Each row is a point. A path goes straight from each point to the next, and from the last back to the first. The post is the endless flat space through its rows: a point in 2 columns, a line in 3, a plane in 4, and so on, so that a path can go around it. How many times does the path go around the post? Going back the other way cancels.
(in the rows, 128 means zero)

Post (1 x 2)
[[122 127]]
Path (30 x 2)
[[165 103]
 [124  94]
 [ 96 112]
 [ 77 129]
 [120 109]
 [140 109]
 [174 124]
 [119 167]
 [104 152]
 [119 171]
 [170 148]
 [166  93]
 [108  67]
 [ 87 106]
 [ 88 128]
 [119  92]
 [113  92]
 [ 98 124]
 [115 155]
 [136 190]
 [ 94 146]
 [ 79 126]
 [113 153]
 [129 145]
 [155 125]
 [122 167]
 [109 144]
 [ 98 133]
 [ 99 187]
 [132 148]]
Times around: 1

Post (3 x 4)
[[102 139 131  93]
 [102 156 121 124]
 [111 115 180 130]]
Path (27 x 4)
[[143 178 129 145]
 [114 172 171 133]
 [ 89 139 147 136]
 [ 90  88 169 112]
 [146 116 137 113]
 [123 121 174 124]
 [ 90 150 172 101]
 [ 93 148 154 126]
 [ 65 123 133 119]
 [107  90 150 121]
 [132 122 134 167]
 [121 145 147 117]
 [ 84 194 125 106]
 [ 62 134 165 118]
 [ 97 126 140 132]
 [115 141  82  71]
 [142 165 118  76]
 [118 162 169 146]
 [ 80 166 139 161]
 [ 77 117 131  95]
 [127 114 127 136]
 [153 119 151 108]
 [115 185 137 127]
 [ 94 142 148  86]
 [ 64 149  99  99]
 [ 86  99 153 125]
 [116 142 103  80]]
Times around: 5

Post (8 x 9)
[[132 145 137 113 101 119  84 123 106]
 [137 153 102 175 109 102 162 146 120]
 [120 130 124 107 135 107 143 106 132]
 [119 113 131 110 137 162  83 113 188]
 [112  99 129 113 119 133 102 147 150]
 [137 128 133 120 147 157 167 141 153]
 [ 91 125 136 127 142 150  78 114 153]
 [148 139  80 175 166 127 158 145 128]]
Path (31 x 9)
[[143 137 106  92  99 139  75 135 158]
 [184 126 112  96 105 107 112 148 142]
 [147 124  96 194 152 130 131 153 178]
 [130 105 166  83 105 149 102 147 156]
 [149  90 100 133 132 118 133 154 139]
 [134 108  90 173 138 171  43 167 134]
 [129 110 143  69  67 137  70 138 141]
 [140 121  76 113 142 130  38 132 178]
 [121 122 121 129 140  98 165 135 155]
 [ 83 122 163 135 115 163  57 138 146]
 [138 119 136  90 112 118 114 116  86]
 [128 102  79 147 133 147 125 132 177]
 [ 96 136  98 128  93  90 137 117 149]
 [140 163 143 119 162 163  88 145 139]
 [133  94 117 123 160 110 166 190 128]
 [122 139  99 113 186 153 108  81 194]
 [135 108 102  93 162 159  35 125 150]
 [141 115  94 147 151  90 116 175 140]
 [ 93 140 142 195 164 157 129 141 170]
 [ 98 134 151 134 110 153  87 112 161]
 [115 105 128 118 106 114 128 153 103]
 [ 75 115 132 116 112 176  97 141 151]
 [111 126 116 103 154 147 143 153 165]
 [165 133 110 109 179 153 114 105 185]
 [117 141 136 116 163 165 119 147 175]
 [134 142 116 107 132 132  91 124 137]
 [150 143 133  93 162 151 100  92 177]
 [ 78 130 144 155  86 128  43 139 155]
 [136 130 106 130 135 149 117 144 214]
 [122 107 146  66 120 201 117 161 168]
 [ 87 138 158 138 119 169 122 155 118]]
Times around: 3
